Each row of a before or after table is a point. One or more steps were done to the points. Then noise was added and the rows were shuffled. The steps act on how far a point lies along the listed directions, d1 being the first. Name the steps. A step turns or swaps two directions, mirrors them in a line or flattens them onto one, adds a multiple of one to another, or multiplies one. Angles are multiples of 10 degrees, from the lower direction toward the higher: turns from -170 to 170, lines from 10 to 170 but not 90. Use the fewest steps. Two steps may share a direction if one is a turn and the other turns, adds or multiplies; they go together, in the order done. Otherwise the lowest direction goes first.

Directions:
(1): [56 -7 -3]
(2): [  1  34 -45]
(3): [ 7 45 34]
Before:
[[  1   5  25]
 [  8   0 -46]
 [ -8 -10  -8]
 [ 41   3 -22]
 [ 34  17 -11]
 [ 21  -6 -60]
 [-10  10   7]
 [ -6 -16  -1]
 [ 45  19 -13]
 [  9 -10  35]
 [ -4   5  20]
 [ 15 -11 -41]
 [  1  -3  37]
 [ -1  -2 -49]]
After, 14 rows:
[[-31 -17  -2]
 [-15 -14  -1]
 [ 34  28  -2]
 [  2   7  12]
 [ 13  12 -34]
 [ 39  21   8]
 [-37  -8  -7]
 [ 43  44  -7]
 [ 17  16 -43]
 [-20 -15  -6]
 [ 16  30 -33]
 [ 26  34  -1]
 [ -1 -11   1]
 [ -7   8  11]]
Steps: mirror d1 and d2 in the line at 50 degrees; multiply d3 by -1

Directions:
(1): [ 18  -9  -1  35  12 -18 -22 -37 -25]
(2): [ -5 -24   3  38 -43  -7  17   8  15]
(3): [ -6  40   8   6   3 -28  27 -26  24]
(4): [60  8  3  3  1 18 23  7  3]
(5): [ 11  -3  55 -12 -10 -12 -28   3  14]
(6): [ -2  46  -6  22 -21  17 -29  16  -7]
Before:
[[  5 -17 -21 -32   2  45  10  18 -10]
 [-43  -2  -8   3  -5 -23  -2   7  14]
 [  7  13 -10 -12 -17  30  -9  33  12]
 [-11  -6 -12  -6  -2   7  43   3  20]
 [ -8   9 -29   2 -21  25  -6  42  -8]
 [-25  28  10 -19 -11   5 -46  17 -16]
 [ 14 -25 -11   3   1  -5  44 -10   5]
 [-39  34   2 -22  13 -26 -11  -5 -10]
 [ -6 -18  27 -23  -5 -23  29   3  29]]
After (9 x 9):
[[  2 -47 -15  -1  -2   3  26   0  -7]
 [ -8  59  15 -12  -8  -8 -19   1   4]
 [ 15 -31  25 -26  -7  -8  28  15  23]
 [ 29  49   7 -16  14 -11  19   1  -3]
 [-39  24 -27   2 -20   0  -3  27   3]
 [ -1 -21 -13  -8  -2  20  37  13  13]
 [-28  15  -9 -15 -17  14 -19  27  14]
 [ 12  22  -1   7  -3 -18  32   4  27]
 [-51  -5 -19 -35   3  14   4  -1   0]]
Steps: turn d3 and d4 by 100 degrees

Directions:
(1): [-33 -29   7  20  23   7  -2 -38 -60  23  30  21 -20 -15]
(2): [ -7  -1  27  -3  46 -16 -56  -3  24 -29  33 -40 -16  -3]
Before, 8 rows:
[[ 17  22  -7  -4 -37  -5  16  20  29   3 -38   7  15  12]
 [  8   9  16   1  20  -9 -59  11  48 -30   7 -47  -8  15]
 [ -3  -4   2  -2   8  -2 -13   0 -19  -5  22  12 -20   1]
 [ -4  -3   1   8  11   7 -10  -2   3   2  11 -11 -13  -6]
 [ -6   6   5  11  13  -4 -17  -3  10 -12  13 -15   3   8]
 [  4  21  13  -4  13 -13 -21   4  35 -26   5 -19   9  10]
 [  2   0  -9   5 -21  12  12  -5 -26  18  -1  24  -6  -1]
 [ 12   5   6 -20  15 -12 -41  27  48 -35  -9 -48  -1   7]]
After (8 x 14):
[[-26 -28  -8  29  -9  19  10 -35 -60  38   4  31 -13  -2]
 [-21 -30 -20   9 -15  16  28 -19 -59  31 -11  31  -6  -9]
 [-17  -3  -2  14  -5   6  23 -24 -32  15   3  31   6   0]
 [ -4  -6  -2  10  10  10  -5  -6  -2   6  12  -5 -13  -6]
 [ 17  16   3 -11  -7  -1 -21  17  25 -14   0 -14  -3   6]
 [-15  -4  -2  19   4   3   2 -16 -19   5  12   5   3   3]
 [ 12  16 -10   0 -42   0  27  14  12  16 -37  19  13  10]
 [  0   0   4  -4   9  -4 -19   4  -9 -10  23   4 -20   2]]
Steps: swap d1 and d2
